Each row is a point. Each copy is the shape, with its points in the same order, turned, moved and blurred by noise. Say if it was mirrored as well.

Shape (7 x 2):
[[ -1 -18]
 [ 17  33]
 [ 10   8]
 [-21  -6]
 [ 19 -39]
 [  1  39]
 [  8 -25]]
Copy 1 (7 x 2):
[[-32  -5]
 [ -8  43]
 [-18  21]
 [ -6  -9]
 [-60  -5]
 [ 12  37]
 [-45  -4]]
Copy 1 is: mirrored
Copy 2 (7 x 2):
[[-19   0]
 [ 22  28]
 [ -1  14]
 [ -2 -21]
 [-44   7]
 [ 35  13]
 [-31   0]]
Copy 2 is: mirrored

Shape (9 x 4):
[[-30 -14  -2   4]
 [-12  17  18  -3]
 [  7  -3 -27  -1]
 [ 60   7  -2  46]
 [-24 -37 -10  -6]
 [ 38 -38   0   8]
 [ 25   3 -20  26]
 [ 41  19 -22  14]
 [-14  18  -9  13]]
Copy 1 (9 x 4):
[[-32 -30   8   8]
 [  3 -18 -10  15]
 [-15 -10   8 -32]
 [ 45  13  53 -23]
 [-52 -15  13  -1]
 [-16  32  38 -13]
 [ 11  -7  31 -30]
 [ 25   3  17 -40]
 [  2 -36   4  -8]]
Copy 1 is: only turned
Copy 2 (9 x 4):
[[ -4  -7   9  26]
 [-17  10   3 -11]
 [ 33   1  20   0]
 [ 60  33 -41 -22]
 [  8 -31  12  27]
 [ 47 -25 -23 -10]
 [ 45  21  -5  -3]
 [ 50  26   4 -25]
 [  4  25  13   8]]
Copy 2 is: mirrored

Shape (11 x 8):
[[  5 -42  -3  29 -28  19   6   2]
 [ 15  27   9   5  -1  34 -18  15]
 [ 25 -28  -5 -16  -2  24  60   2]
 [-31   1   8  -3   0  15 -20 -14]
 [  8  -2  -8  -5  32 -13  21  13]
 [  8 -27   8 -10  32 -17   7  -6]
 [-22 -33  31 -13   7  -7 -20   1]
 [-10  -7  -3 -18  -3 -29 -11 -19]
 [  4  13 -12 -13 -13  15 -21  28]
 [ 32  11  14   6  18   0   3   6]
 [ 52 -18  -9   3  24  37  20   6]]
Copy 1 (11 x 8):
[[-47  18 -15   5 -25  10  -6  -4]
 [ -1 -10 -26  20   8 -34  -7  25]
 [ 12  46 -20  15 -36  32  -3  27]
 [-11 -14  -4  38  26   9  -8  -5]
 [ 26   6   8  -6  -3  16  24  17]
 [ -3   3  24   1   7  33  14  31]
 [-31  10  24  16  38  21  -8  14]
 [  1 -18  13  -3  23  32 -19   0]
 [  0  -6 -37  -5  25 -12 -13  11]
 [ 11  -4   8   0  -8 -11   3  39]
 [  0   9 -27  14 -38   9  18  57]]
Copy 1 is: only turned
Copy 2 (11 x 8):
[[ 51  -7  10  -7 -16   4 -13  16]
 [ -3   0   2  50   8   7 -29  11]
 [ 27  39  23 -25  37  16  -3  11]
 [-16   0   8  12 -38  10 -13  30]
 [-12  11  -2  -3  27 -11  15  32]
 [ -8  20 -13 -21   5 -23   6  28]
 [-17   3   5 -19 -30 -26 -28  30]
 [-25  -4 -12 -16 -23   0  11   4]
 [-11 -25  -2  19  12  19 -29  13]
 [ -2  17  -8  24  20 -20  -4   6]
 [ 32  36 -19   9  41   5 -20  24]]
Copy 2 is: mirrored
Copy 3 (11 x 8):
[[ 25   1 -16 -41   4  23   2 -28]
 [-16  40 -21  25  -3   5   5 -13]
 [ 13 -30  24  -6   3  23  48  -6]
 [-17  31 -18 -22 -10   1  -8  20]
 [-19 -23  26  12  -9  10 -14  -2]
 [-28 -12  31 -21   6  -5  -8  -5]
 [-24  25  16 -48 -20 -16  -5  -3]
 [ -8  -9  -4 -23  -5 -33 -19  17]
 [ -7   9 -28  15 -32  -5   1 -13]
 [-14   9  15  20  13  -7  -1 -18]
 [-18 -13   5  12  25  22  34 -38]]
Copy 3 is: mirrored
